Rows are points. The ring and each string are closed loops that go straight from each point to the next, and from the last back to the first. Before rounding, they use only three directions, however many columns there are. How many times does the string pass through the ring? Passing back the other way cancels.

Ring:
[[-13  49  19 -33]
 [-38  30  -6 -41]
 [-44   5 -27 -34]
 [-42 -22 -43 -19]
 [-32 -50 -45   5]
 [-20 -60 -29  25]
 [ -4 -49   0  35]
 [ 11 -18  22  28]
 [ 15  20  30   6]
 [  8  41  29 -13]]
String:
[[-28 -35  31  24]
 [-16 -36  37  33]
 [-19 -17  23  13]
 [  1  -6  -1   6]
 [ 23   3   9  15]
 [ 53  26  26  19]
 [ 33  37  51  10]
 [ -2  27  49   0]
 [-15  16  31  -5]
 [-12   9  10  -7]
 [ 17  52   5 -25]
 [ 11  69  10 -38]
 [-14  71  26 -47]
 [-43  46  38 -39]
 [-35   4  17 -13]
 [-15   5  -9 -13]
 [-12  24 -31 -33]
 [-41  40 -45 -64]
 [-60  20 -41 -58]
 [-63  -4 -20 -34]
 [-43 -13   7  -9]
 [-45 -19 -10 -11]
 [-62 -38 -21 -11]
 [-61 -50 -28  -3]
 [-45 -38 -12   2]
 [-25 -15  -2   0]
 [-13 -39 -39   9]
 [ -2 -75 -69  30]
 [ -9 -90 -48  45]
 [-27 -67   0  36]
 [-25 -40  10  22]
 [-25 -19  12   7]]
Times through: 4
String (21 x 4):
[[-50   9  24 -22]
 [-52  57  21 -58]
 [-20  70   4 -57]
 [  5  66  -5 -45]
 [ 16  75   6 -41]
 [ 14  76  34 -33]
 [-24  27  53 -10]
 [-17   8  23  -5]
 [  1  17  12  -5]
 [ 30  41  13  -7]
 [ 50  71  29 -13]
 [  6  53  53 -14]
 [-24  30  51 -14]
 [-24  12  22 -11]
 [-12  22   5 -18]
 [-34   5  20 -12]
 [-47  44  27 -44]
 [-45  55   3 -59]
 [-26  45 -25 -52]
 [-18  24 -24 -33]
 [-27   8  -2 -19]]
Times through: 0
